Rows are points. Each copy is the shape, with its points in the same order, turned, moved and blurred by noise. Some copies are also mirrored. Which?
(in the rows, 100 means zero)

Shape (7 x 2):
[[130,135],
[159,15],
[104,74],
[91,44],
[89,72],
[133,107],
[77,67]]
Copy 1 (7 x 2):
[[143,132],
[104,18],
[90,91],
[66,73],
[71,93],
[133,116],
[51,107]]
Copy 1 is: only turned
Copy 2:
[[104,150],
[195,56],
[120,86],
[123,47],
[109,74],
[129,124],
[103,60]]
Copy 2 is: only turned
Copy 3 (7 x 2):
[[126,68],
[125,190],
[86,125],
[63,149],
[75,121],
[121,99],
[63,118]]
Copy 3 is: mirrored

Shape, 7 rows:
[[70,122,159,87],
[123,132,122,86],
[130,137,35,80],
[83,96,85,78],
[70,45,136,117],
[100,119,71,145],
[82,132,144,125]]
Copy 1, 7 rows:
[[52,57,167,106],
[88,108,132,95],
[87,124,54,59],
[73,55,91,72],
[104,5,123,127],
[75,82,56,133],
[53,75,140,141]]
Copy 1 is: only turned
Copy 2:
[[74,120,161,82],
[120,128,114,68],
[114,128,19,81],
[72,90,74,90],
[73,50,147,124],
[105,128,73,149],
[82,138,144,111]]
Copy 2 is: only turned
Copy 3:
[[66,135,143,83],
[111,139,105,98],
[118,95,20,106],
[85,81,80,82],
[67,69,160,109],
[72,98,68,151],
[65,152,122,120]]
Copy 3 is: only turned
Copy 4 (7 x 4):
[[71,99,144,151],
[110,151,131,124],
[86,169,76,66],
[77,101,96,88],
[111,43,98,140],
[84,129,45,135],
[72,110,119,170]]
Copy 4 is: only turned

Shape (9 x 6):
[[94,40,78,88,115,92],
[171,83,129,137,146,103],
[63,52,93,66,69,80],
[87,125,73,63,67,88],
[124,93,130,88,45,131],
[83,112,99,119,122,72],
[125,67,98,108,107,114],
[58,103,104,72,108,132],
[101,118,66,172,145,81]]
Copy 1, 9 rows:
[[56,49,114,85,98,86],
[127,36,155,147,116,140],
[62,77,61,64,104,79],
[92,133,84,89,71,92],
[109,77,53,105,82,155],
[86,107,121,130,129,86],
[82,52,114,115,93,123],
[49,119,99,84,113,134],
[69,95,154,186,113,80]]
Copy 1 is: mirrored
Copy 2 (9 x 6):
[[99,34,82,110,95,77],
[175,81,127,118,155,99],
[82,54,92,80,49,67],
[108,108,61,83,44,104],
[131,86,142,89,47,124],
[108,118,83,106,110,62],
[132,63,106,122,99,103],
[61,99,97,94,88,120],
[131,129,69,163,137,64]]
Copy 2 is: only turned
Copy 3 (9 x 6):
[[131,65,86,115,136,76],
[136,143,119,195,150,93],
[115,51,107,79,93,71],
[104,113,84,73,64,102],
[128,98,144,119,80,141],
[71,111,92,128,112,62],
[122,92,97,143,131,109],
[85,94,95,75,130,123],
[53,119,44,181,115,74]]
Copy 3 is: only turned

Shape (14 x 9):
[[86,129,79,55,108,81,127,65,147],
[102,105,95,65,106,133,74,87,88],
[81,63,171,113,108,48,87,120,99],
[71,74,103,134,64,109,112,71,114],
[115,97,74,85,70,99,94,89,72],
[54,90,84,88,139,39,107,112,75],
[69,122,94,115,101,74,137,92,104],
[32,184,52,119,48,156,85,103,96],
[85,155,127,120,52,138,69,108,112],
[78,138,110,129,147,153,108,113,92],
[97,110,97,57,77,77,134,111,58],
[115,147,112,179,136,73,118,95,117],
[142,78,148,98,99,88,109,78,157],
[83,74,97,100,115,119,61,190,81]]
Copy 1 (14 x 9):
[[41,84,106,73,162,104,105,70,91],
[96,136,98,94,141,143,100,122,83],
[124,50,148,129,67,136,101,86,107],
[56,105,79,146,79,120,97,78,73],
[90,134,97,96,105,92,115,119,66],
[102,46,104,63,89,100,63,116,92],
[61,69,79,85,90,105,109,84,108],
[28,185,41,80,92,118,71,101,158],
[72,161,91,125,100,137,115,83,154],
[81,87,42,98,118,162,118,131,141],
[69,108,128,55,82,100,128,126,77],
[106,48,38,115,106,93,144,76,149],
[88,75,131,161,141,127,152,68,85],
[111,103,123,134,93,127,70,188,135]]
Copy 1 is: mirrored
Copy 2, 14 rows:
[[128,104,51,95,76,75,98,82,149],
[85,75,96,98,106,92,53,77,89],
[88,99,170,80,115,88,167,78,105],
[98,59,92,90,62,136,144,71,97],
[111,80,95,78,74,100,81,109,64],
[134,77,96,82,151,68,147,115,106],
[122,100,67,101,103,110,149,98,100],
[79,96,5,66,125,191,80,77,86],
[52,122,86,75,97,165,94,59,90],
[59,96,76,155,141,125,108,85,89],
[101,109,75,68,95,57,113,102,53],
[120,140,108,159,103,150,143,111,110],
[90,113,145,123,41,85,120,72,139],
[24,63,132,82,149,102,108,143,90]]
Copy 2 is: mirrored
Copy 3 (14 x 9):
[[110,163,103,120,85,63,130,61,142],
[115,122,98,72,89,110,133,96,81],
[43,99,155,69,121,93,62,113,118],
[74,94,90,130,76,109,70,83,95],
[111,126,83,101,81,74,102,115,65],
[41,131,90,95,146,44,119,120,119],
[73,117,103,148,101,73,117,109,126],
[115,130,40,152,54,160,148,155,123],
[115,119,117,118,56,163,104,140,114],
[103,82,117,123,126,140,163,108,113],
[100,108,105,91,76,35,124,142,105],
[79,123,161,180,144,118,112,108,99],
[116,119,167,95,92,92,64,43,109],
[118,79,85,54,162,110,86,153,110]]
Copy 3 is: only turned
Copy 4 (14 x 9):
[[75,46,118,73,107,97,104,46,119],
[84,94,71,81,90,119,94,106,77],
[124,105,188,124,101,94,103,139,72],
[76,107,114,163,127,107,107,82,94],
[95,93,76,126,60,104,100,94,101],
[95,70,138,97,77,40,153,113,81],
[101,87,129,118,102,86,147,60,101],
[28,166,66,95,91,126,167,33,105],
[80,169,110,98,98,151,108,65,94],
[121,129,82,75,144,112,157,83,65],
[107,65,108,113,43,121,143,99,106],
[165,136,132,107,129,64,124,35,85],
[134,78,144,111,135,120,46,88,108],
[106,149,97,82,98,91,139,179,113]]
Copy 4 is: only turned
